Each row of a before or after table is a point. One or more steps were done to the points. Then noise was added and the rows were shuffled. The steps act on how far a point lies along the listed directions, d1 being the first. Name the steps. A step turns or swaps two directions, mirrors them in a line or flattens them onto one, adds a multiple of one to another, or multiplies one. Angles are multiples of 10 degrees, from the lower direction toward the higher: turns from -170 to 170, lines from 10 to 170 but not 90. Use the fewest steps. Two steps may share a direction if one is a turn and the other turns, adds or multiplies; they go together, in the order done. Otherwise the lowest direction goes first.
In the rows, 128 means zero.

Directions:
(1): [ 62 127 140]
(2): [120 181  87]
(3): [137 170 180]
Before (10 x 3):
[[137 142 148]
 [118 124 174]
 [107 118 114]
 [ 81 139 154]
 [122 103 158]
 [ 99 123 118]
 [ 73 148  97]
 [133 183 134]
 [129 116  98]
 [ 79 118 159]]
After (10 x 3):
[[ 94  94 197]
 [ 93 147 165]
 [135 243  80]
 [134  47 208]
 [100 122 118]
 [ 95 138 116]
 [137  81 207]
 [113 129  92]
 [ 62 221  63]
 [144 135 147]]
Steps: turn d1 and d3 by 20 degrees; multiply d2 by 3

Directions:
(1): [145  93 184  76  72 131 106  93]
(2): [201 207 145 125 128 135 134 113]
Before (12 x 8):
[[180 133 193  59  99 138  96 101]
 [151 131 192  70  78 146 121  94]
 [ 98  28 122  87 103 137 114 126]
 [ 97 122  85 153 133 118 136 124]
 [167 180  85 136 179 104 160 131]
 [176 151 229  63  69 142 121  79]
 [177 178 149 125 144 144 131 117]
 [194 199 152 111 116 140 140 109]
 [ 58  39 145 112  91 134 102 121]
 [148 180 136 172 158 129 143 172]
 [ 23  44 120 128 133 103 110 121]
 [103 158  93 172 176 151 138 164]]
After (12 x 8):
[[ 25  89  81 168 176 101 129 147]
 [180 153 177  83  84 140 126  95]
 [176 152 170 103 119 144 120 104]
 [112  75 221  58  60 136 113  88]
 [ 37  57  99 151 133 133 119 148]
 [ 77  38  85 122 141 135 129 152]
 [146 195 111 164 168 156 137 151]
 [197 187 116 111 151 109 152 111]
 [174 187 161 149 136 130 137 154]
 [132  75 187  57  94 133  90 107]
 [104  78 179  73  78 142 117 103]
 [117 149  82 158 139 121 137 122]]
Steps: turn d1 and d2 by -40 degrees

Directions:
(1): [126 169 112 130 114 130  83  92 164 106 225  88]
(2): [103  30 181 129  88 172 127 117 125 134 167 123]
(3): [110 188 189 161  59 121 143 137 148 134 131 191]
(4): [128  97 156  91 138  28 132 117 127  67 147 156]
Before (12 x 12):
[[129 139 154 142 116 102  81 128 165 114 225 110]
 [119 158 140 130 112  85 117 116 144  85 186 105]
 [143 182 174 170  82  82 186 149 131 131  56 213]
 [128 179 115 161  98 180 116 137 144 145 139 129]
 [135  99 109  99 128 115  66  65 136 116 226  54]
 [145 125  51 130 184 172  98 103 132 132 122  65]
 [ 92 207 134 168 100 144 143 130 151 119  89 186]
 [152 221  93 149 141 125 103 108 127 123 128  96]
 [146 120  87 143 130 169  86 114 137 174 168  72]
 [136 208 121 121 109  17  66 104 177  67 216 123]
 [145 222 103 132 120  83 133 128 148 118 107 127]
 [165 201  38 111 185  94 118 140 115 131  78  90]]
After (12 x 12):
[[115 119 156 156 104 159 165 163 105 150  75 136]
 [117  56 155 133  83 182 133 117 130 148 138  93]
 [139  67  95 112 163 141 124 134 107 121 110 105]
 [151  71 131 107 150  51 135 139 106 127  94 146]
 [140 110 148 156 144 137 150 192 110 177  53 157]
 [108  65 190 174  60 201 150 178 107 204  47 169]
 [124  33 173 127 116 148 130 110  92 123 120 112]
 [146 133  81 171 114 227 100  93 153 163 186  49]
 [103  33 195 113  65 116 118 109 129 104 191 129]
 [ 96  83  80 139 155 212 110 103 134 126 135  84]
 [134 119 177 119 109  68 168 146  89 149  27 195]
 [120  62 169 105 129  57 135 106 130  67 124 166]]
Steps: turn d1 and d2 by 170 degrees; turn d3 and d4 by -120 degrees

Directions:
(1): [174 147 126 173 180 112 120 110  57  55  96  89 198  95  79 138 128 123
 117  97]
(2): [104 154 126 139 104 130 147 107 180  80 213  68 136 118 127 173  60 190
  95 118]
(3): [146 149 215  97  72 173 131 165 138 160 123 149 203 130 114 161 126 128
 144  52]
(4): [138 150 167 100 136 192 115 195 112  51 108 105 123 180 173  90  89 109
 112 187]
(5): [132 186 132  96 134 102 102 116 158  94 133 124 157  95 165 156 177 151
 240 180]
(6): [ 83  88 145 187 176 175 110 159 144 100 166 130 116 184 107 187 214 131
 138 117]
Before (13 x 20):
[[103 128 140  63  83 165 136 158 190 216 125 219  71 175 182 134 194 123
  178 142]
 [100 139 100 152 213 166  98 135 122  32 129  87 109 164 169 119 141 112
  143 187]
 [184 179  69 120 148  83  98  72  90  80  97  84 141  62 113  91  75 128
  144 186]
 [154 122  94 116 143 110 128  81  91 193  74 170 107  76 109  80 101  86
  112  97]
 [122 138 126 184 204 133 139 115 121  36 146  87 187 114  74 190 173 160
  138  84]
 [113 113 133  98 161 129  95 162 150  78 131 146  75 175 181 108 178 126
  211 211]
 [106 125  92 128 158  84 127 115 151 140 134 141  94 138 120 103 138 132
  154 155]
 [143 137 124 106  96 103 171 100 170 177 121 150 140  83 132 135  99 128
  148 105]
 [172 132 150 110 137  80 130 104  55 172  52 162 193  88  86 111 146 120
  157  63]
 [121 144 134 112 121 147 140 136 110 119 131 123 147 108 134 165 100 109
  160 112]
 [104 151 125 148 126 173 106 166 155  71 161  84 102 187 137 139 124 134
  119 147]
 [134 151 108  80 114  94 142 149 166 152 118 153  77 115 168  88  66 125
  124 181]
 [217 229 121  63 102  36 136  82 105  96  64  94 205  19 148  77  90 129
  199 154]]
After (13 x 20):
[[117 114 113 152 157 102 145 129 121 119 131 119 123 148  88 107  98 136
   87 115]
 [155 130 143 144 154 157 115 118  91 142  90 151 159  92  91 130 134  92
  120  64]
 [161 198  85 167 174 100 139  84 108   6 154  75 185  94  95 172 110 183
  119 111]
 [107  99  93 141 162 158 124 129 113 134 107 133  89 160 154  79 100  84
   80 135]
 [107 130 106 112 135 135 135 130 125 121 132 132 108 104 149 161 122 104
  174 145]
 [135  93  80 157 189  90 129 105  92  49 131  89  93 135 108  96  86 132
   93 148]
 [134 139 123 150 158 115 150 152 144  85 155 106 130 122 112 144  72 145
   80 107]
 [129 141 117 135 135 117 160 108 169 118 140 128 140 105 140 156 120 127
  148 132]
 [155 125 152 107 161  94 105 127  75 144  53 171 156 122 129 117 201 113
  195 134]
 [125 108  70 125 165  81 124 120 123 138  95 139  57 132 159  71 185  93
  154 210]
 [ 97  99 113  85 135 128 145 139 165 195  97 189  67 150 163  90 170 108
  155 155]
 [125  87  93 138 130 147 102 128 114 179 109 157  48 161 106  79 131  91
   92 165]
 [109 143 111 123  93 142 123 149 162 124 148 104  96 166 138 117 102 134
  105 136]]
Steps: mirror d1 and d2 in the line at 120 degrees; turn d3 and d5 by 80 degrees; multiply d4 by 0.4; multiply d6 by 0

Directions:
(1): [189 120 158 150 162 150 109  45 129 143 117 178 108  93 145 136 163 156
 173 157 106 137 122 163 116  71 168  94  89  85 163 176 125 136 129  83
 134 117 169 137 124 138  88 129 234 119  32  92  84 124 115 131 176 243
 165 149  62  70 130 157  97 103 106  93]
(2): [194 118 139 162 166 140  99 143 199  97 114 102 193 141 173 119 144  92
  99 153 155  91 223 104 125 175  58 166 140  88 128 139 191 130 193  89
 169  94 161 117 175 146 109  68 156 193  79 216 150 108 187 128 169 139
 119 140 139 123  88 117 174 185 121 161]
(3): [ 53 132  68 204 186  50 187 104  91 161 151 175 134  84  79 146 156 129
 187 110 143 105 176 127 137  61 131 143 138 147 220  85 111 136 113 131
  95 132 125 171 138 166 149  97 110 147  99 141 145 159 172 109 210  87
 109 133 171  61 102  73 192 100 111 141]
(4): [ 96 120 137 118 194 101 105 153 104  65 110  81 179  95 137 125 136 101
 226  84 149 142 104 170  95  96  73 114 161 149 127 113 119 170 115 148
 197 105 136  82  82 102 164 154  70  67  56 100 176  87 147 139 154 117
 144 175 108 141 164 230 115 200  69 142]
Before (8 x 64):
[[137 112 151  85  51 154 132 127 114 127 118 123  79 141 116 139 106 150
   78 115  96 152  66 106 121 133 153 107 110 146  81 138 101 110  96 158
   95 146 119 122 123 110 124 180 130  94 160  86 103 136  94 129  64 131
  144 113 119 159 140 157  82 106 166 104]
 [ 42 127  97 162 195  49 156 119  63 122 125 139 152  77  95 155 163 111
  231  78 144 109 127 177 118  65 140 124 169 176 192  93  88 152  82 148
  126 130 120 162  89 141 180 138  51  89  99  96 171 140 117 118 183  99
  101 163 149  91 144 157 181 134  72 123]
 [119 125 128 123 122 122 125 171 114 116 138  83 144 130 124 132 113 128
  132 109 134 136 111 133 141 130  90 138 160 148  98 122 116 128 123 175
  151 123 109 121 116  98 144 162  81 105 124 117 149 114 117 132 114 105
  130 126 153 182 158 145 117 154 110 129]
 [131 140 145  67  42 166  87 194 164 119 104  88 139 174 157 102  86 124
   42 122 124 131  93  78 138 224  94 134 145 133  61 132 149 130 139 155
  105 138  88 101 124 112 131 138  75 155 230 148 134 126  95 137  38  64
  102 100 139 210 137 117 124 150 189 135]
 [158 126 139 124 125 174 119 139 175 131 107 127 148 127 119 128 140 121
  113 133 105 126 158  98 139 175 127 131 120 119 112 133 149 113 138 112
  135 138 135 108 152 149 112 104 146 154 145 147 102 115 143 124 118 119
  121 141 125 127 130 120 147 137 138 114]
 [ 76 145 108 139 196  87 120 104  84 101 119 134 137  63 117 141 142 140
  249  85 153 144  88 185  92  61 135 101 174 146 169 121  82 167 108 139
  164 126 161 112  85  93 159 147  98  65  31  64 142  94 157 140 179 149
  144 174 101  78 172 206 101 155  67 117]
 [ 34 124  77 178 199  47 146 122 103 133 137 149 152  69 104 139 162 129
  232  96 137 118 155 165 107  39 109 110 140 159 199  79 101 165 109 137
  131 111 114 132 107 141 170 131  82 107  88 118 140 130 136 129 194  83
  127 149 142  77 135 128 173 150 108 155]
 [ 70 127 100 162 194  62 150 160 101  99 134 116 162  95 120 134 157 139
  221  80 154 126 124 158 104  98  78 139 137 139 185 119 140 167 122 144
  147 123 136 103  97 112 152 135 102  97  78 135 150 116 149 112 202 111
  128 151 140 101 145 172 157 146  87 140]]
After (8 x 64):
[[155 127 135 143 138 131 126 111 108 145 140 134 117 110 126 142 138 154
  147 130 113 138 116 150 143  87 136 114 126 125 130 151 107 122 118 152
  133 124 132 141 121 115 115 159 153 110  82  98 112 124 104 132 142 173
  145 131 120 136 156 139 100 115 110 101]
 [141 124 128 148 150 155 126 131 171 136 109 148 149 110 105 130 147 120
  140 127 111 125 175 109 137 151 130 129 120 118 144 133 147 119 139 112
  135 141 138 120 153 156 116  96 155 155 126 146 105 116 150 125 149 116
  118 147 125 107 126 112 165 136 130 117]
 [130 131 137  94  92 140 121 189 128 108 127  94 117 151 135 124 120 158
  111 112 132 140  80 132 116 173 114 131 117 129 100 149 143 135 127 146
  129 142 120  94 103  89 131 160 123 109 171 131 123 120  91 125  99 119
  127 114 128 165 145 159 109 119 143 125]
 [ 58 155  98  86  99 117 132 161  97 121 136 109 107 133 100 133  96 139
  133  89 147 145  66 135 122 141 152 122 176 173  98 101  82 128 105 173
  118 157 112 116 107  82 173 152  48  90 184  89 134 118 127 140  76  71
  109 123 148 146 166 139 105 123 134 127]
 [167 124 150 167 159 133 101  45 135 155 107 199 125  73 150 135 173 167
  176 148 108 122 122 138 113  73 146  87  99  82 195 178 133 158 129  83
  107 118 155 139 125 159  93 116 223 148  29  99  87 131 123 128 196 217
  156 149  59  58 126 142 122 104 124  90]
 [118 123 147  64  70 154  83 181 153 111 123  82 125 157 160 111 104 129
  100 126 116 145  87 137 111 165 117 100 125 153  54 125 115 134 131 150
  145 125  91  90 104  90 141 171  90  94 206 106 114 108  66 149  47  98
  135 110 110 191 159 156  95 171 169 141]
 [ 93 107 121 157 128  88 161  90  83 138 120 161  98  87  93 156 138 153
  163 104 105 138 105 124 110  61 148 109 114 151 162 121  89 132  87 149
   96 136 134 144 122 140 133 159 137  96  82  88 120 145 135 115 156 135
  144 138 128  93 124 154 128 110 128 109]
 [125 122 164  56  81 161  95 162 107 109 108  83 120 156 149 134 115 119
  108 108 119 141  57 151 123 178 160 112 150 160  57 140 106 121  94 153
  135 140 107 123  86  94 148 179  66  82 199  89 144 120  47 142  45 130
  112 129 117 185 172 185  99 138 129 108]]
Steps: turn d1 and d3 by 150 degrees; flatten d2 and d4 onto the line at 160 degrees

Directions:
(1): [ 96 147 175 115 142  96 194  99 140 157 231 125 150 123 105 112 129  89
 108 152 146  51 113 149 142 137 142  91  98 142 125 122 144 121 108 130
 171 105 167 151  96 133  66 107  56 122 125 134 148  87 159  81 121 102
 141 123 155 137  91 136  83  89 102 149]
(2): [148 177 101 171 151 154 156 141  83 115  74 103  80 150 115 181  93 101
 142 111 102 126 139 108 122 146  74 160 116  91 120 100 127 129 121 193
 109  91 152 183  87 159  41 163 112 161 132 172 131 125  99 160 161 108
 159 127 162  92 135 117  94 101 103  97]
(3): [146 166 137 122 131 114 135 152 155 249  73 126 145 147  85 131 129 136
 154 164 116  90 116 100 122 123 138 131 138 170 151 133 160 127 186 138
 155  61 101 148 122 157 153 156 130 167  99 148  82 162 153 162 126 161
 120 109  51 161 119 150 101 113 115 175]
(4): [127 166 133 176 159  66 134  87 135  94 125 159  86  74 128 129 114 105
 157  82 154 139 126 229 144  81 123 139 120 150 104 129 163 132 127  96
  80 166 147 135 102 118 141 132 128 182 108 196 124 171 134 129 139 136
 162 134 100 187 124 130  98 158 173 168]
Before (11 x 64):
[[ 88 112 184  93 127  85 166 109 169 159 219 135 171 119 128  93 163 107
   98 179 159  74 112 134 140 115 177  82 127 164 147 149 144 107 118  89
  184 117 141 113 133 110 139  82  85 113 109 105 117 106 158  89 103 123
  123 119 113 154  91 141 123  97 120 161]
 [129 137 115 115 132 149 129 137 114 176  85 116 116 147 107 134 119 132
  144 145 110 120 124  93 131 144 112 125 121 136 141 134 117 124 146 144
  133  95 107 155 137 155 122 152 124 137 111 134 116 141 114 158 142 126
  128 124 107 126 114 113 111 121 119 117]
 [136 101 125 111 112 131  99 153 160 166  91 147 152 143 122 117 145 157
  130 151 135 150 122  83 118 124 151 130 148 152 147 148 136 132 154 102
  145 127  95  98 162 131 203 136 177 112 120 103 113 168 143 152 124 160
   95 105  70 160 132 121 172 141 140 149]
 [121 140 102 145 121 125 127 125 119 158  77 129 117 120 133 126 119 153
  146 137 127 160 132 132 127 122 122 143 140 130 144 128 135 136 155 118
  102 137 113 121 147 131 156 134 148 145 114 142 125 144 132 157 148 141
  124 140 104 127 145 118 127 145 138 130]
 [ 85  83 160 110 114 109 160  80 131  65 247 132 140  96 148  99 133 112
   82 136 148  91 107 151 133 139 152  97 103 128 118 139 118 117  86 121
  150 168 161 113 120  97  93  92  80  81 151  99 171  79 138  69 111  93
  144 128 197 113 110 122 107 113 119 122]
 [137 122 118 136 124 136  89 132 126  81 100 145 113 121 148 142 135 135
  144  96 121 176 130 143 129 107 104 132 136 115 121 141 147 138 118 111
   92 181 124 110 133 114 162 132 158 128 122 137 150 135 118 141 132 130
  142 127 122 126 134 117 146 158 163 113]
 [138 147 134 124 125 145 140 141 128 155 110 112 137 144 109 144 109 122
  118 136 122 109 135  98 121 149 121 142 108 120 122 125 128 126 125 165
  156  92 135 130 118 151  83 150 108 134 122 114 125 121 116 137 137 120
  128 137 152 117 130 141 104 110 101 113]
 [109 150 143 137 132 123 187 139 120 168 131 113 133 152 100 138 126 106
  145 157 119  86 124 114 112 135 131 140 119 129 133  95 153 121 130 137
  152  86 143 154 100 147 101 140  84 150 113 146 113 110 139 114 132 128
  136 119 131 122 119 134 101 100 105 130]
 [114 110 124 135 131 153 124 122 103  69 156 127 109 119 153 137 132 121
  107  83 137 163 144 142 129 138 116 141 121  80 116 133  97 121 111 129
   97 169 150 107 138 119 108 132 140  91 147 127 154 112 107 121 130 103
  153 141 164 107 141 115 145 127 141  93]
 [140 165 132 144 126  90 137 117 162 159 107 151 124 107 117 131 122 124
  137 122 139 119 115 163 125  93 154 122 125 157 112 121 162 128 153 115
  116 117 125 147 107 135 145 134 120 162 101 164 101 159 137 136 127 145
  117 126  68 176 118 134 115 131 143 179]
 [128 136 128 127 128 118 130 106 117  86 145 137 131 103 141 117 151 117
  131  99 143 153 130 165 136 121 134 123 131 145  96 129 125 141 119 109
  113 163 138 113 140 130 126 110 136 125 120 133 130 139 135 112 123 128
  137 143 136 143 133 127 129 131 156 131]]
After (11 x 64):
[[121 141 157 125 131  94 136 109 161 140 152 143 146 104 119 110 121 121
  123 119 157 111 128 169 136 107 151 126 109 152 111 139 150 127 122 105
  147 132 136 102 130 125 137 127 111 140 103 129 124 141 140 112 122 132
  132 150 122 173 122 150 106 136 139 153]
 [163 148  79 169 141 148 108 161 110 122  15 128  87 150 120 168 109 134
  154 109 115 178 138  88 116 133  94 174 141 115 130 123 133 136 143 152
  102 115 115 140 127 155 134 174 179 151 120 156 119 184 101 193 161 143
  131 111 103 139 150 106 145 133 139 120]
 [124 124  88 131 106 150 113 144 118 153  62 122 122 136 140 131 123 168
  142 144 121 173 138 101 125 134 125 142 148 122 149 128 120 138 152 123
  107 142  98 111 159 130 172 133 167 132 122 116 125 138 124 162 143 148
  114 140 111 109 155 120 147 148 129 119]
 [113 106 131 127 125 144 116 126 116  92 153 135 116 117 151 128 143 127
  106  92 144 167 144 144 130 130 128 131 131  98 121 140 101 124 125 117
  102 168 135  98 149 117 132 129 150  95 140 122 141 117 117 124 124 116
  146 141 140 123 139 121 150 135 149 105]
 [135 126 120 105 119 159 135 136 101 111 127 111 147 142 134 134 148 123
  116 126 124 141 131 103 127 153 124 126 135 126 107 121 107 141 118 143
  135 126 128 125 142 144 100 120 132 105 129 111 134 118 124 120 123 124
  126 136 157 107 139 124 138 111 128 105]
 [ 89 128 166 135 135 102 208  74 119  88 249 118 125 103 124 123 113  80
   91 136 140  55 106 157 137 148 129 106  79 122 112 122 132 112  90 160
  155 127 187 161  82 123  25 113  42 112 149 141 175  72 136  73 119  76
  170 125 213 113  94 118  59  84  92 127]
 [149 108 104 118 106 169  70 159 121  99  66 125 125 150 149 149 139 153
  141 111 102 187 138  85 115 126 102 139 147 101 133 141 130 140 127 133
  108 164 105 104 149 126 164 136 174 113 131 106 146 127 109 157 132 131
  122 127 127  98 146 110 166 150 146  88]
 [116 127 126 114 131 114 118 116 135 152 112 140 118 111 119 114 135 137
  149 129 131 132 118 141 138 122 132 120 127 153 134 148 131 125 148 104
  121 131 101 131 145 132 164 142 140 140 107 139 116 155 127 140 132 134
  124 128  88 161 110 117 123 144 152 142]
 [ 95 181 168 144 161  94 228 112 118 148 198 107 122 139 106 148 120  65
  109 166 135  44 120 118 138 138 121 106  99 124 132 111 153 105  98 164
  174  69 188 185  68 151   7 113  32 151 115 164 130  84 133 112 133  88
  166 114 162 113  83 127  63  51  84 132]
 [ 88 133 169 119 125  92 185 113 146 163 189 133 150 127 106 101 142 107
  135 153 142  73 111 156 121 114 164 110 118 152 134 107 163 116 121  93
  162 118 149 131 106 125 133 114  76 137 103 136 117 107 161  81 109 135
  128 122 120 153 106 142 103 110 125 158]
 [138 135 120 106  99 150 138 148 145 172 116 120 155 151 118 139 129 144
  110 157 116 110 121  72 111 143 151 113 132 126 130 120 122 126 144 148
  156  85 111 143 123 141 117 132 116 108 124 101 118 112 131 131 119 130
   90 121 109 113 124 132 138 100  99 134]]
Steps: multiply d1 by 1.6; turn d2 and d4 by 170 degrees; multiply d3 by 0.7

Directions:
(1): [108 101 229  96 171 105  91 104 131 124 112 101 138  77 126 137 143 182
 175  56 200  89  99  85  89  90  76 143 192 143 106 158 155 145 122 134
 175 181 131  59  77 202 137 157 125 216 101 137 166  75 189 135 156 154
  96 153 161 152  84 153 147  95 130 129]
(2): [140 130 169 108  92 176 149 161 126 149 152 162  61  89 125 144 130 103
 142  93 158  88  72 160 118 152 148  48 135  90  47  66 117  85 153 107
 158 139  71 188 111 180 165 183 157 109 101  80 147 179 123 187  50 115
 194 158  86 206 166 159 174 114 106 133]
Before (11 x 64):
[[114 105 215  88 155 133 114 135 119 129 109 118  97  81 148 124 153 147
  174  55 215  62  81 113  67 125  89 105 176 122  47 111 131 118 127 125
  181 186 110  94  73 209 157 177 163 207  97 111 157 127 178 170 104 133
  131 179 111 174  95 165 162 101 117 135]
 [121 137 117 141 115 134 143 149 122 109 127 135 144 121 145 121 149  99
  119 136  99 126 117 136 151 144 158 114 108 139 115  97 124 116 129 125
  116 126 117 173 141 112 137 130 112  96 129 126 115 159 112 142 120 133
  137 121 122 133 119 129 136 132 132 115]
 [128 156 119 116  69 182 179 185 116 168 182 187  50  84 130 157 129  95
  110 111 127 120  65 193 143 167 152  17 105 100  30  13  78  57 172  97
  122 112  54 249 130 167 164 184 164  54 144  54 128 247  78 214  18  92
  229 164  40 223 183 158 180 128 117 134]
 [100 119 203  98 152  98  98 117 141 116 132  90 155  97 136 139 153 183
  170  66 203  94  79 106 100  79 110 122 174 139 106 168 143 130 131 141
  169 150 138  63  86 163 141 161 132 169 125 145 151  96 185 128 146 163
   78 137 158 144  85 120 140 101 141 103]
 [138 143 110 141  61 160 180 135 132 152 140 171  91 136 151 130 132  97
   82 147 132 111 135 157 145 165 173  87 107  78 112  79 104  89 134 133
   93 102  90 181 156  94 137 121 144  68 117 102 120 195  86 156  92 114
  186 127  78 149 159 129 153 143  95 123]
 [142 107 163 118 130 145 124 127 129 107 135 137 125 116 133 121 129 159
  147 114 159 125 116 116 109 101 130 102 161 127 123 134 134 111 148 136
  142 145 104 128  90 143 153 153 140 171 105 120 150 119 135 152 122 140
  128 119 136 146 121 119 115 133 115 123]
 [149 124  41 165 156 112 147 131 117 103 127 116 159 185 130 114 114 122
   81 184  75 179 190 122 141 123 151 155 108 154 188 157 140 139 123 150
   92  97 160 127 174  56 101  58 133  87 136 172  99 109  82  88 161 129
   95  95 145  80 124  98  83 148 144 116]
 [116 122 234 102 165 114  88 113 128 127 129 128 128  92 123 124 148 149
  184  30 200  75  83  84  90  87  79 130 189 131 107 149 145 141 122 124
  201 201 137  44  82 244 157 146 111 213 112 127 188  73 210 141 151 150
   90 163 142 162  83 148 175 114 118 142]
 [152 141 141 109 104 164 146 177 131 145 147 155  68 112 121 158 127 105
  124 115 117 128  92 157 146 162 143  85 126  74  69  74 102  98 155 115
  133 124 110 208 119 142 158 144 130  80 114  85 135 183  97 176  62 102
  197 142  91 177 173 144 149 129 127 111]
 [137 128 204 151 113 167 149 154 113 162 139 172  74  90 139 153 139 126
  151  79 179  59  72 155 130 142 149  36 153 107  55  57 137  93 148 112
  171 136  76 186  84 193 173 190 177 137  80  66 157 158 137 181  68 116
  199 166  90 197 163 159 172  91 107 131]
 [145 136 113 121 110 169 147 146 124 144 156 135  80 138 117 152 136 104
  117 133 129 137 104 143 132 166 159  76 125 116  88  84 132  96 147 119
  124 117 107 202 153 124 136 156 154  93 117  84 114 180 113 170  93 123
  174 147 107 151 147 151 134 134 101 104]]
After (11 x 64):
[[129 153  51 153  99 116 145 144 131 120 143 117 162 188 145 124 131 110
   97 177  93 163 146 154 163 127 178 128  81 139 152 144 112 118 137 141
   88  68 151 142 169  35 121 101 131  54 175 152  96 152  91  93 129 130
  110  89 125  91 144  71  97 153 144  99]
 [120 122 195 102 185  85  92 111 139 119 101  93 166 110 115 149 137 181
  149  95 147 138 141  78 120  92  72 193 175 134 142 184 136 167 117 144
  139 157 183  73  97 150 125 103  85 185 128 150 151  75 161 106 181 137
   89 131 170 102  80 134 109 116 153 110]
 [153 110 160 108 129 163 154 165 114 134 148 152  65 102 130 148 123 118
  132  88 161  94  93 146  99 136 143  47 159 106  59  78 146  86 152 119
  165 148  83 177 122 176 170 154 171 115  76 100 153 153 115 179  61 131
  176 152 105 209 154 157 162 108 111 126]
 [ 65 111 205 109 226  32  74  76 124 120  98  70 209  81 135 139 151 243
  161  78 188 140 140  55  98  56  25 212 196 209 168 192 158 178 115 154
  138 173 175   6  84 178  97 113 102 239 160 169 154  53 189  97 229 160
   36 136 178  89  25 134 113  97 170 123]
 [114 109 161 111 176 115  94 100 137 126 124  83 143 130 117 144 138 169
  152 111 165 138 125  76 103 113  99 153 166 166 139 162 161 145 131 139
  136 158 151 100 123 146 113 134 133 184 122 130 138  83 168 127 173 158
   91 144 171 109  81 146 114 118 121 106]
 [112 128 164 115 141 118 128 133 118 107 120 117 150 104 147 112 154 131
  144 103 138 112 110 109 136 118 140 123 136 152 108 108 138 129 119 129
  139 156 120 133 114 144 134 147 106 145 119 138 131 129 140 137 145 144
  113 135 146 137  97 141 141 123 133 111]
 [144 176  10 172 112 116 136 132 127 119 137 154 163 222 130  99 119  68
   83 195  39 177 187 146 170 138 159 167  64 140 209 134 110 144 115 133
   92  92 181 123 192  56 105  53  96  67 181 150 103 133 101  85 165 110
   99  95 109  61 138  72  97 187 135 141]
 [116 134  32 160 145  94 135 113 120 106  96 108 176 192 162  94 134 119
   98 196  93 161 192 123 123 142 120 199  83 158 180 163 113 157 105 142
   81 110 187  92 165  39 101  64 128 122 165 166  83 129 113  76 179 119
   79 113 131  41  98  90  81 162 148 123]
 [116 121 133 176 191  79 104  83 114 123  99  96 201 159 145 134 132 178
  124 140 132 128 191  75 145  88 109 196 150 187 209 173 162 186 100 151
  117 125 191  61 110  96 104  82 126 187 119 164 125  51 154  68 227 147
   67 108 169  37  76 100  84 111 156 124]
 [101 110 215 111 143 104 123  85 133 133 105 110 144  96 158 132 148 178
  133  83 217  86 138  76 104  99  99 144 189 125 134 149 132 135 115 154
  135 162 127  58 109 158 129 120 126 186  97 142 151  99 161 122 169 153
  104 143 138 131  75 146 149 109 111 125]
 [147 117 102 145 129 136 130 119 132  99 138 133 145 157 124 105 120 150
  120 160 119 151 146 124 134 110 148 126 130 133 166 149 121 133 149 142
  102 124 131 126 118  92 133 118 126 134 130 140 123 117 117 123 141 138
  112  91 141  99 123  96  86 151 119 114]]
Steps: turn d1 and d2 by -150 degrees
